Every row gives one point. Each copy is the shape, with its points in the same order, turned, moved and blurred by noise. Is it also mirrored, or only turned?

Shape (5 x 2)
-22	-18
-11	4
-1	-58
26	26
-37	-16
Copy 1 (5 x 2)
-23	-26
-23	-6
9	-55
0	29
-38	-27
Copy 1 is: only turned
Copy 2 (5 x 2)
-8	-19
-2	2
15	-52
31	30
-28	-21
Copy 2 is: only turned
Copy 3 (5 x 2)
2	-28
8	-3
30	-62
39	25
-14	-29
Copy 3 is: only turned
Copy 4 (5 x 2)
12	-35
2	-11
58	-46
10	26
0	-46
Copy 4 is: only turned

Shape (6 x 3)
21	-32	29
-19	-2	-20
9	-13	1
-12	47	4
25	-13	55
-43	41	11
Copy 1 (6 x 3)
-44	26	-16
5	-24	1
-12	0	-15
41	13	15
-37	51	0
31	0	45
Copy 1 is: mirrored
Copy 2 (6 x 3)
39	-38	22
-17	6	9
15	-14	5
16	52	15
64	-20	37
-5	48	45
Copy 2 is: only turned

Shape (8 x 3)
1	-15	37
61	21	1
-36	4	-2
0	51	31
-14	-3	7
-19	-11	28
-6	-28	21
68	-2	-21
Copy 1 (8 x 3)
-3	2	32
-22	60	-17
24	-24	-8
45	40	5
9	-11	0
10	-12	23
-11	-13	23
-50	51	-31
Copy 1 is: mirrored
Copy 2 (8 x 3)
24	-8	26
59	39	-34
-31	14	16
21	59	28
-6	8	13
5	-5	30
12	-21	14
45	11	-56
Copy 2 is: only turned
Copy 3 (8 x 3)
-30	-29	23
16	31	43
-33	-12	-30
-49	36	15
-22	-10	-8
-37	-26	2
-16	-38	9
47	20	38
Copy 3 is: only turned

Shape (8 x 4)
45	-42	-12	0
-8	-3	-15	35
-35	19	26	20
-11	-28	38	12
46	-9	36	-3
-7	-1	-40	-6
-1	-72	21	-37
26	4	24	48
Copy 1 (8 x 4)
38	-8	-29	-38
-20	-3	-22	6
-31	7	32	20
-4	-24	29	-17
25	22	20	-47
19	3	-29	29
57	-52	24	-17
-29	21	-2	-40
Copy 1 is: mirrored
Copy 2 (8 x 4)
47	-11	-6	-10
-7	-3	-30	34
-36	24	8	43
1	-3	38	40
50	25	26	10
-14	-9	-23	-20
15	-48	61	-7
35	23	-6	51
Copy 2 is: only turned

Shape (11 x 6)
-8	-16	25	-14	42	-37
-19	-37	13	0	20	-29
54	17	-2	14	-46	38
-11	-37	18	-28	11	-39
-33	-16	38	-16	-10	-20
-21	-55	38	39	-5	-21
28	51	13	18	-42	28
0	24	-34	17	-14	39
8	0	-27	-29	-4	42
14	20	-53	-20	-2	1
-25	-38	1	3	-15	-41
Copy 1 (11 x 6)
-25	-5	27	-24	-13	-50
-31	-21	31	2	-3	-26
35	44	-14	26	-14	52
-41	3	46	-13	6	-29
-52	3	39	7	-34	0
-11	-41	64	35	-19	-10
14	46	-26	35	-44	36
2	0	-49	22	-10	37
-13	9	-32	-22	6	46
-20	27	-43	-1	26	7
-48	-6	41	29	17	-14
Copy 1 is: mirrored
Copy 2 (11 x 6)
1	-34	50	-6	17	-25
-6	-42	19	3	7	-10
52	51	-15	-19	-28	37
4	-48	20	-23	24	-7
-25	-16	12	-14	35	6
-17	-41	5	38	3	29
32	74	-5	-8	-3	19
10	47	-20	-13	-44	-20
10	20	-6	-55	-41	-7
38	17	-15	-39	-21	-46
-3	-43	-19	4	21	-9
Copy 2 is: mirrored

Shape (13 x 8)
5	-9	14	1	-54	-14	4	2
2	87	54	62	-67	-16	-68	3
-9	-2	-24	-38	-2	29	12	3
7	-39	-15	-21	10	-15	-22	19
6	14	29	0	51	-12	36	6
-44	5	1	1	27	-35	27	-10
42	6	-6	-39	-23	3	5	0
24	65	6	73	-64	-1	-10	9
19	-39	23	-25	-25	28	11	-13
-1	7	9	-24	16	-7	27	-41
-19	14	6	5	0	-7	21	1
13	-12	-11	10	8	12	-6	-28
-8	-2	-3	-22	35	-45	48	-39
Copy 1 (13 x 8)
11	10	23	5	-51	5	1	-14
-16	63	-17	45	-80	80	-14	63
25	4	-2	-19	16	-6	-4	-32
24	-36	21	0	16	-18	-37	5
36	-9	35	14	38	25	42	17
-28	3	43	3	27	-7	34	16
62	3	3	-24	-17	2	5	-20
15	46	-42	60	-73	34	18	29
34	-41	14	-11	-21	24	-8	-47
9	-18	22	-29	8	12	36	0
-9	9	12	8	8	16	27	-2
7	-33	-14	-8	-2	18	8	3
3	-24	39	-34	20	-5	61	18
Copy 1 is: mirrored
Copy 2 (13 x 8)
0	-15	-4	-6	-51	1	13	2
35	91	15	60	-99	-11	-30	17
-9	10	-15	-50	4	30	-2	-21
-20	-18	15	-15	20	-9	-36	5
38	17	14	-23	35	-28	21	-15
-11	30	-5	-15	17	-45	29	-30
33	-18	-21	-25	-26	10	-31	-9
35	50	-36	49	-75	4	11	45
16	-34	20	-11	-16	32	4	-26
24	4	-15	-19	5	-10	12	-55
4	22	-1	-18	-10	-15	22	-7
9	-5	-18	17	8	18	-9	-22
15	-6	-28	-27	22	-51	24	-54
Copy 2 is: only turned

Shape (12 x 9)
-25	21	-28	40	21	22	-29	-30	25
1	38	-28	23	33	5	-61	-46	-33
28	-27	0	3	-54	-37	3	13	15
12	12	-13	45	10	50	-28	-24	-29
5	-16	-30	30	41	14	-32	-32	-13
5	-3	41	-13	-13	-16	38	2	-22
-9	1	-56	11	11	44	-42	-37	-20
12	2	-13	8	13	30	-29	-74	5
41	-46	25	14	-17	-21	-17	18	33
-9	-37	46	-3	-38	-12	-27	8	2
-18	-26	26	-29	6	-14	24	10	-30
37	-13	20	-25	-20	0	-20	33	36
Copy 1 (12 x 9)
-42	34	4	3	-3	-12	-9	-56	-42
-3	33	-13	-1	19	17	-59	-51	-27
11	-28	2	2	-4	-58	14	28	35
3	27	-41	17	3	29	8	-49	-15
-3	4	-34	-12	28	1	-12	-31	-53
-3	3	11	23	67	-21	24	24	35
-31	16	-47	-20	-4	22	-31	-39	-29
-15	-10	-19	-13	30	-6	-14	-79	-5
34	-34	26	-2	5	-38	43	7	-4
-4	-41	34	29	13	1	14	22	8
-15	-2	7	8	69	4	13	44	11
19	-7	40	-27	-2	-19	38	16	14
Copy 1 is: mirrored
Copy 2 (12 x 9)
-41	-5	16	5	-1	29	-56	-36	-9
-5	-3	34	-40	-52	31	-69	-28	-21
15	24	-34	0	5	-55	6	-12	-4
7	-3	12	11	-27	51	-45	-8	-25
2	-35	14	-18	0	22	-63	-25	-22
15	4	32	-22	1	-18	50	8	2
-19	-25	-24	-23	-32	49	-58	-32	-20
7	-2	7	-23	-3	50	-35	-66	-4
39	20	-13	-3	46	-48	-16	-3	-9
9	35	-3	-28	39	-28	17	5	-45
1	-23	22	-45	16	-17	38	20	-15
22	36	-21	-23	33	-24	-6	18	30
Copy 2 is: mirrored
Copy 3 (12 x 9)
-12	-9	-18	0	43	60	-23	-50	0
-22	17	-17	-33	33	21	-30	-68	-50
44	-2	-13	9	-13	-29	7	-6	50
15	-27	-31	-6	4	43	-13	-34	-44
8	-28	-23	-13	47	23	0	-50	-31
-5	-15	33	11	-34	-7	30	16	10
-14	-26	-52	-37	27	38	-8	-51	-18
2	-13	-7	-45	10	46	14	-77	-7
77	-14	17	0	23	-15	6	-2	26
35	-40	30	-17	-12	-14	-29	-6	40
-17	-35	24	-16	-8	-18	20	19	9
54	1	8	-36	8	11	6	25	34
Copy 3 is: only turned
Copy 4 (12 x 9)
-7	-3	-24	6	-22	16	-26	-58	52
9	26	-27	-7	-13	9	-74	-79	13
46	-22	-16	-4	-14	-47	9	25	-9
18	11	-7	37	-35	39	-55	-40	13
31	-8	-16	13	13	33	-45	-56	25
9	-2	31	6	1	-16	22	-8	-45
24	-11	-30	-17	-29	51	-57	-50	23
42	-3	18	-12	-31	19	-41	-69	35
51	-27	11	19	15	-40	-7	30	20
14	-50	16	8	-6	-44	-28	12	-15
4	-25	21	-9	19	3	7	-11	-48
32	-2	22	-20	3	-28	-14	42	21
Copy 4 is: only turned

Shape (15 x 11)
-27	-37	-11	33	-64	25	1	-4	-8	25	-63
52	21	-5	-39	15	-1	41	19	-4	73	20
-2	24	7	-9	-8	5	40	-13	-12	7	9
-31	5	-29	24	34	-6	38	-39	33	-44	-47
8	-18	-63	23	-10	18	5	-33	-9	-11	-17
-10	-23	-20	27	-15	-21	17	-19	29	-34	9
-19	-38	-3	15	48	24	17	-26	40	-51	11
19	-31	-18	15	-10	-11	21	-21	-35	-18	-25
-26	-9	1	-10	-13	8	-43	-61	-18	32	-25
-15	-15	-35	7	30	49	31	-41	5	-14	3
2	-7	0	25	3	21	-12	-1	-32	2	-36
38	83	14	-8	-20	3	11	15	-8	26	44
-26	31	-16	-12	-4	-13	9	32	-30	35	24
46	53	-13	-52	-7	1	-3	48	-2	40	13
20	19	-6	-63	-31	16	23	20	-26	16	0
Copy 1 (15 x 11)
20	3	-8	-17	-15	64	-33	64	-28	41	-32
-49	47	17	-5	27	48	5	-33	-44	-6	70
17	37	11	1	1	17	27	1	-27	-6	23
35	11	-26	9	-14	8	43	-34	19	39	-49
24	25	-40	-41	-27	14	-13	-4	2	41	4
38	1	-7	19	-29	9	2	0	28	35	14
50	-21	-9	-10	9	13	22	-36	59	1	-6
34	-4	-43	-4	-14	11	-12	0	-36	16	14
2	-12	35	-61	-7	-11	-6	25	-32	31	-16
38	20	-21	-53	0	28	30	-25	22	9	-2
6	8	-27	-20	19	7	-17	25	-22	0	-16
-17	93	34	15	26	-13	3	13	-19	-17	58
-43	35	8	-3	-25	13	20	28	-15	-29	30
-56	75	30	7	6	17	-34	-22	-29	-31	41
-3	51	24	-9	-19	37	-22	-13	-53	-38	25
Copy 1 is: mirrored
Copy 2 (15 x 11)
8	-34	11	-3	-4	-6	-26	-64	-58	-28	-16
40	-13	51	-53	24	-13	-16	38	52	21	22
11	-7	43	-18	-5	36	23	11	3	-2	2
-6	16	28	15	75	59	40	-47	-33	-1	4
20	10	4	20	31	15	0	-28	-45	-35	40
-11	-19	5	42	27	50	22	-31	4	-27	11
-58	12	-10	-2	51	71	16	-13	-11	-24	27
41	-25	-4	-4	15	52	3	-19	-30	-33	15
11	19	-18	-29	-34	5	8	-56	-26	11	17
-25	17	22	-18	39	30	13	-6	-47	-9	45
26	14	-3	-18	8	37	-32	-20	-33	-14	-16
30	30	75	5	-32	5	-5	38	58	-7	-14
22	0	12	10	-4	-4	3	40	2	26	-21
39	24	31	-33	12	-35	-8	40	59	-15	-18
30	-8	24	-43	-2	-21	23	28	11	-36	-10
Copy 2 is: mirrored
Copy 3 (15 x 11)
-19	-55	22	0	-59	66	15	2	-15	-11	-54
59	31	0	-20	-32	-33	0	51	21	23	6
-1	24	-11	5	-27	-17	8	-5	10	-5	-29
-25	-24	-23	49	33	17	3	-14	56	-6	-80
24	-42	-30	19	-4	42	27	-27	21	-15	-27
-15	-46	2	44	-14	-13	22	-26	42	-28	-26
7	-4	37	64	32	6	10	-44	58	-23	-44
19	-39	-15	23	-2	4	11	-7	-21	-34	-38
10	-33	6	-7	-28	27	-29	-56	-13	44	-38
25	13	-1	35	16	33	35	-37	37	0	-46
11	-14	-1	22	-17	45	-28	-6	-11	-18	-32
10	53	-36	-14	-70	-30	-28	0	34	-14	18
-22	21	-10	6	-27	-1	-3	15	-4	21	32
22	27	-10	-49	-29	-11	-31	37	34	-4	37
9	21	2	-59	-16	-10	7	12	-4	-15	2
Copy 3 is: only turned
Copy 4 (15 x 11)
22	-57	-6	-21	-60	42	-8	2	32	33	-46
23	34	17	-36	41	16	7	36	-31	29	40
23	-15	9	-30	20	11	14	-21	-1	-7	-7
16	1	-49	20	15	15	37	-62	37	8	-59
47	-22	-66	-3	-9	-4	-8	-8	13	11	-28
44	-16	-17	26	-21	-17	26	-30	34	-17	-29
8	-6	-43	60	3	19	41	-53	44	-25	10
52	-18	-34	-3	-32	16	24	-24	-31	1	-29
4	-1	-7	-6	-34	28	-62	-35	-7	4	-15
21	-23	-66	-2	19	21	9	-47	34	-4	15
7	-42	-22	17	-11	42	-6	-8	-22	10	-32
18	-20	47	-21	64	-17	-13	29	-26	-20	7
-7	-29	23	-22	13	-32	0	-5	-27	30	2
-16	14	17	-28	35	-14	-3	67	-35	0	14
-8	-5	5	-60	0	5	13	34	-27	-14	14
Copy 4 is: mirrored

Shape (15 x 12)
-16	-23	-16	-8	57	-13	-54	-22	-24	-71	5	15
-37	-13	-37	-5	-8	-18	-29	1	-11	-45	13	-22
62	31	11	-17	-27	38	9	7	36	38	6	-43
-56	-6	8	-17	9	-25	-11	39	12	-30	-29	21
-11	-22	3	12	-11	-8	18	-19	14	44	-10	18
-14	-34	23	-7	-5	-9	-20	3	-41	-59	30	26
20	55	45	30	-5	-12	-32	20	12	59	-4	-45
45	7	22	15	5	50	-21	29	2	18	-20	-42
12	-33	11	1	-33	-10	-28	-21	18	2	-42	5
-9	-11	6	43	0	-4	36	-11	28	-41	-11	2
-5	-43	-20	8	11	-74	-10	31	-12	-41	-12	18
41	29	11	1	25	35	-3	20	-24	65	-11	-42
50	52	-4	8	-27	46	-14	-5	-44	13	-32	-29
0	-19	-22	37	-22	17	-28	19	15	-1	3	26
-34	-50	1	7	4	-10	-31	6	-36	-34	-9	-31
Copy 1 (15 x 12)
3	-1	61	-65	40	-6	-53	-26	-34	-31	44	-8
-29	-30	23	-4	8	-24	-28	-30	-33	-7	47	-28
10	17	-23	13	-17	9	73	9	14	23	-8	-16
-36	-31	55	17	35	-1	-43	-14	-53	17	-12	-18
9	4	-32	12	35	-28	-19	9	-28	10	-27	16
0	-18	62	-13	7	-34	-56	-8	-11	-23	18	12
-14	51	-7	37	10	19	22	70	-7	41	32	-16
24	19	-1	10	-13	44	10	19	27	6	9	-48
35	39	7	17	16	-26	-21	-24	-42	16	-17	-27
-22	-1	11	29	44	-5	1	-20	-28	-55	-18	3
10	-35	44	1	26	-18	-42	2	-93	-22	27	1
25	15	-37	-7	-3	36	14	60	16	29	3	-32
-12	52	-32	-12	-60	25	-2	14	8	-9	6	-51
2	8	-11	30	9	16	-39	-32	-21	7	18	24
9	-29	27	21	32	-25	-60	-15	-20	-16	37	-50
Copy 1 is: mirrored
Copy 2 (15 x 12)
7	-23	-23	-6	14	-17	-18	36	-64	-57	-52	52
-22	-10	-29	15	-5	-17	-19	32	-5	-36	-52	2
68	8	-1	-34	-33	-13	-12	-25	32	5	36	-51
-7	48	30	3	-1	3	-4	44	-1	-23	-57	29
-11	28	-5	-7	17	3	18	-26	4	27	3	14
-15	-17	2	21	-16	-41	14	36	-16	-50	-10	59
11	58	26	-13	-8	-22	-28	-25	-22	-22	44	-66
58	15	14	3	-41	9	-41	-31	-11	-24	26	-17
20	28	-8	1	6	-41	-30	-23	5	20	-19	32
39	8	-1	48	22	-6	33	4	-8	1	-30	4
-12	47	-42	29	-16	-21	2	59	-36	-3	-38	42
25	15	17	-32	-50	26	-27	-34	-32	-5	45	-39
33	-38	30	-1	-38	-15	-55	-12	-22	18	33	-37
9	12	-20	27	22	9	-29	15	14	-10	16	24
-23	7	-15	33	-31	-15	-22	-8	-23	-42	-48	34
Copy 2 is: mirrored

Shape (17 x 12)
-14	-15	-30	-82	15	2	-5	-5	-48	20	-4	-4
-13	-17	3	32	16	2	10	45	-38	-19	-105	-33
0	-29	2	-8	29	4	11	-32	-8	33	-30	-2
23	-8	-5	40	12	8	38	-20	19	-11	4	4
11	49	23	14	-16	19	5	67	11	29	15	-27
-8	-14	28	-66	5	-85	-5	-21	12	15	-25	-1
-2	92	15	-3	-25	-19	-8	4	-22	23	1	9
-17	-18	-12	42	24	-19	-6	-20	-8	29	8	-10
8	-25	-33	23	0	8	-3	-20	46	27	18	-26
0	5	12	23	-42	5	20	-11	-42	-49	14	-23
-19	-28	-9	-75	-3	-37	16	6	-50	34	2	6
-15	-5	15	40	24	28	-4	-30	2	-82	20	3
-7	-24	25	33	-34	7	-6	-31	-49	-41	-3	-23
69	-20	3	-2	30	-6	0	17	-46	19	21	-4
4	1	-15	16	29	13	57	-20	-39	0	21	-64
2	-2	14	-14	3	30	-8	-16	-36	29	18	-15
-18	-28	20	6	-7	29	-1	13	-50	14	-2	11
Copy 1 (17 x 12)
33	7	-15	28	22	-27	7	3	-16	3	-52	-54
43	-6	-9	79	-58	16	13	-18	-19	69	45	8
34	-36	28	5	-29	2	-17	-22	-13	20	-24	-29
-10	-54	47	2	-35	11	-18	26	-16	9	5	19
-27	46	27	6	-42	19	-4	48	19	2	50	-30
79	30	-8	-27	-37	-40	-28	-10	-31	-21	-29	6
19	35	38	-18	21	-14	13	19	-2	-21	66	-17
-10	-39	9	-6	-24	7	-38	-24	-38	4	19	-20
-18	-38	31	15	-30	14	-75	9	-1	-16	-8	-15
-32	-21	13	36	-17	-12	38	0	-13	-27	17	38
44	-1	-43	0	-12	-37	16	8	-17	-14	-38	-50
-57	-24	36	9	4	4	-3	-17	-23	34	-9	70
-21	-27	5	36	-23	7	32	-42	-15	-22	8	41
4	-7	12	5	-30	56	20	32	-58	-10	-24	-34
-34	-38	48	43	-42	-33	15	9	-51	1	-3	-34
-12	-3	27	8	-6	12	15	-17	-1	-11	-17	-42
-10	-19	-18	10	-19	20	33	-20	10	17	-2	-22
Copy 1 is: only turned
Copy 2 (17 x 12)
-13	23	-8	32	30	-41	-12	-83	-12	-13	-17	16
7	7	18	29	45	-39	-41	34	12	93	-48	-21
8	10	38	25	2	-21	18	-49	30	36	-17	18
20	17	66	4	16	-8	23	18	31	-7	21	2
-53	2	-14	0	-16	18	-15	37	2	5	6	-40
-13	-13	-36	38	33	-33	45	-17	38	-13	-49	64
-48	-29	-28	-42	4	-43	14	1	15	-11	14	-29
18	-4	29	15	-19	-25	9	-9	19	36	28	33
43	31	12	20	-23	19	-1	-3	42	3	33	11
8	-36	44	-8	36	-26	-32	23	-10	-31	4	14
-24	12	-6	30	-6	-44	1	-57	-15	-18	-46	44
23	-29	67	7	77	7	19	18	-11	10	58	8
21	-55	54	-11	41	-13	-46	5	2	0	-1	29
-56	47	48	5	17	-9	-29	-16	37	2	-2	34
-4	15	70	53	-2	-46	-34	-10	22	-11	19	-15
-17	-12	28	2	5	-5	-19	-50	11	-1	7	11
-11	-7	42	-6	11	-1	-20	-32	-28	32	-19	17
Copy 2 is: mirrored
Copy 3 (17 x 12)
49	1	-35	-47	-12	-70	-25	-15	15	1	-23	44
44	45	-14	41	-39	-14	50	-3	-70	18	-42	16
42	11	0	-3	4	-29	-17	9	13	17	-38	-21
-9	4	4	12	30	1	29	11	14	13	1	-29
-20	29	-37	-13	-17	67	-10	4	2	-12	6	34
4	-49	-7	12	12	-37	-75	-13	-15	33	-51	44
-43	-7	-49	-18	-48	25	-28	-54	18	21	-10	1
32	-7	14	-7	-6	2	-5	13	9	57	14	-16
18	-14	5	11	11	2	3	51	48	14	15	1
-34	8	32	-16	-19	-21	48	-33	7	4	2	29
43	4	-18	-43	9	-54	-39	-25	12	34	-35	61
-10	-11	38	9	5	-34	36	-29	-15	-27	52	-38
-5	-3	58	-13	-31	-28	42	-35	3	8	-9	13
20	-17	-15	-79	21	4	21	13	-16	7	-28	4
-25	47	10	-41	-6	-41	17	36	0	24	-4	-13
20	14	12	-47	-22	-5	-13	-8	25	-9	-11	5
49	30	20	-28	-4	-3	14	-41	7	4	-10	18
Copy 3 is: mirrored
Copy 4 (17 x 12)
-7	30	-13	-17	59	49	31	-17	-32	23	-3	-40
-24	17	92	51	-35	18	0	-47	-5	-36	-5	-39
-11	4	20	3	-9	44	-12	-16	-1	45	24	-41
4	-41	-6	-5	-19	-23	-40	-9	0	12	29	-20
40	-22	18	11	-10	-6	10	-21	-12	1	-31	68
-11	17	28	-72	35	56	12	19	58	16	7	-15
22	41	4	-2	33	22	-25	-7	5	-19	17	82
13	26	9	-5	-29	4	-37	17	-4	41	5	-22
32	-18	-33	-8	-42	6	-12	6	17	30	9	-25
-43	10	0	-22	-9	-18	-17	0	-43	-42	12	16
-2	34	19	-64	51	42	13	-18	-25	29	-16	-34
-76	-33	-24	30	-5	-30	-39	24	-2	-11	10	-22
-64	9	3	-14	-31	-2	-37	6	-40	-21	5	-1
22	-39	28	-19	22	41	-24	16	-69	16	-1	-3
-8	-3	18	2	-7	-24	28	14	-63	27	53	-11
-16	4	-23	-8	1	35	-4	-11	-45	34	0	12
-27	20	11	-5	-8	17	-28	-40	-42	32	-30	-9
Copy 4 is: only turned

Shape (18 x 12)
26	33	-13	-7	-13	28	-64	24	26	10	-7	28
37	-10	1	-31	42	59	13	-32	-30	-53	-43	-2
-11	-10	45	41	-22	9	29	2	8	27	3	-43
6	13	-27	-27	-62	-13	-32	41	36	42	-9	-28
28	6	22	-28	22	-3	-32	-27	-27	-31	-40	-5
2	35	22	22	-28	9	14	39	-14	-6	-9	-44
18	9	-14	32	-55	-21	-7	49	34	18	-21	-19
58	-4	-40	-31	11	18	-31	-2	-19	3	-7	-10
24	20	-14	-28	-6	11	-37	-4	-36	34	-25	21
-15	20	44	11	23	-1	51	-5	-14	-28	42	-53
-38	-33	14	-1	8	10	-11	-53	-39	-30	40	13
16	21	27	32	-51	8	-20	50	-5	-4	-3	-72
26	35	-20	-35	-25	13	-24	-23	-11	-9	-33	35
17	37	6	43	-53	4	-8	-11	20	23	9	-56
-22	0	4	39	25	8	20	-24	-56	-26	23	-10
25	3	9	-33	3	58	0	-3	-44	-19	-12	-13
45	4	5	8	-71	-7	0	15	6	8	13	-7
-61	-1	-1	18	1	11	14	-39	-29	-32	17	-30
Copy 1 (18 x 12)
14	45	21	-30	53	17	-38	-26	-35	64	-2	-19
21	-21	56	52	7	16	47	26	-36	51	-11	-15
-2	-3	-39	-29	28	17	16	20	54	10	-11	25
48	48	11	-91	15	0	-37	-20	5	19	-17	-5
10	-33	31	10	17	-22	18	-6	-28	43	-2	-44
-15	30	24	-32	40	-13	6	26	44	9	-11	7
6	30	9	-62	29	-4	-46	-13	23	8	-47	30
49	12	45	-2	28	11	2	-19	-52	4	4	-12
12	16	11	-37	33	-3	4	1	-67	24	11	-22
-20	9	0	27	-1	-8	26	22	72	6	38	7
-34	-2	-14	16	-23	23	65	-46	-7	35	30	-8
1	24	32	-57	67	-5	6	-4	64	4	-26	1
18	29	26	-19	13	-29	6	-6	-62	60	-3	-7
27	47	-27	-30	58	-27	8	-10	40	12	-22	17
-51	14	-6	33	2	3	48	-8	2	-6	9	6
14	9	50	-2	26	21	51	24	-20	34	14	-12
24	20	19	-56	39	-19	-2	-22	7	22	1	51
-31	32	-17	17	-28	5	58	-17	31	16	-4	-15
Copy 1 is: mirrored
Copy 2 (18 x 12)
33	-17	1	-43	-4	-5	5	7	51	-22	35	40
56	74	-4	-6	27	-32	-8	-7	8	-37	-67	11
-22	21	-4	-23	-1	3	10	-27	-36	34	19	-50
-23	-61	2	-44	40	-10	43	14	23	-4	35	2
29	48	10	-15	38	-10	4	-8	-11	-14	-25	61
19	-15	3	-32	6	20	13	1	-52	-8	5	-28
16	-55	24	-25	25	-15	23	2	-4	25	44	-19
34	7	-41	-9	48	-33	7	9	25	-32	-5	32
9	10	-24	-38	10	-34	0	38	6	-15	6	49
-16	34	-3	22	-3	28	-7	-36	-64	-38	-9	-36
-32	50	-19	46	-22	20	-11	0	7	12	-38	29
28	-32	-14	-39	25	47	31	-16	-42	14	21	-24
26	19	17	-16	3	-34	34	42	22	-30	-3	45
9	7	-4	-16	21	23	41	8	-16	15	65	-33
4	42	-17	38	-13	14	-39	12	-40	2	-20	-4
29	34	-35	-28	7	-10	12	8	0	-30	-49	5
15	-28	-16	-2	0	-21	65	-7	-11	13	25	-1
-26	44	9	37	3	44	-13	22	-16	2	-28	-17
Copy 2 is: mirrored
Copy 3 (18 x 12)
4	-20	-5	11	40	14	6	-9	78	11	33	12
39	29	-28	0	2	-10	-45	-78	-23	-9	-5	3
11	-6	10	16	-10	30	37	33	-36	47	-14	-18
-22	-19	-6	6	-27	36	19	42	77	32	-5	40
-11	2	-29	32	20	-21	-24	-45	5	-5	-29	-4
10	10	36	-11	-6	-3	23	19	17	37	-32	-17
21	4	16	29	0	22	37	51	53	44	-22	34
24	-8	-27	27	-26	-18	-30	-18	46	-12	17	15
-10	-21	-25	13	17	-21	-48	8	39	14	16	7
-4	7	41	-5	-26	-6	44	-2	-61	-14	-17	-34
-15	20	-11	32	18	40	-22	8	-42	-53	14	-48
11	-10	34	13	-25	17	36	14	46	57	-43	-38
-20	14	2	22	25	-8	-49	-17	38	6	15	35
-9	5	29	47	-26	15	41	24	21	66	11	-14
20	38	10	19	11	-14	-2	22	-41	-27	2	-53
18	-4	-3	-15	-9	3	-44	-39	3	6	0	-21
9	-22	45	46	-14	33	-9	26	34	29	-12	19
-19	60	-4	8	-9	23	11	17	-38	-17	5	-47
Copy 3 is: only turned
Copy 4 (18 x 12)
46	25	-27	-32	12	-33	-37	-1	33	-3	30	16
31	39	-2	-25	-23	-9	29	-69	-27	26	-66	27
-40	-11	22	49	5	-6	6	-1	34	-16	-11	-15
27	16	-18	-8	1	-52	-22	41	35	-25	27	-64
11	8	-13	-43	8	-23	15	-67	-14	15	-11	-8
-23	25	3	27	37	-45	13	8	36	19	-20	-19
-15	-6	-13	9	2	-73	-41	38	28	-15	4	-29
57	3	-59	-27	-14	-26	13	-15	-3	3	-28	-10
59	-8	-19	-34	12	-15	-18	-34	34	20	-10	-27
-34	2	20	41	34	4	73	4	-10	26	-11	6
7	-8	1	31	-19	36	15	-54	-29	60	28	-5
-38	29	-35	41	35	-64	9	2	48	-5	0	-32
59	7	9	-49	-11	-47	-6	-31	16	32	3	-6
-23	-10	-14	21	-12	-51	27	18	74	-5	17	-12
-25	-17	-8	30	4	15	23	-24	-6	76	-23	7
44	38	-5	9	6	-10	23	-51	11	21	-41	-6
24	-14	-5	35	1	-77	-2	0	19	-11	13	-20
-34	10	8	24	-23	21	31	-14	-2	73	14	-22
Copy 4 is: only turned
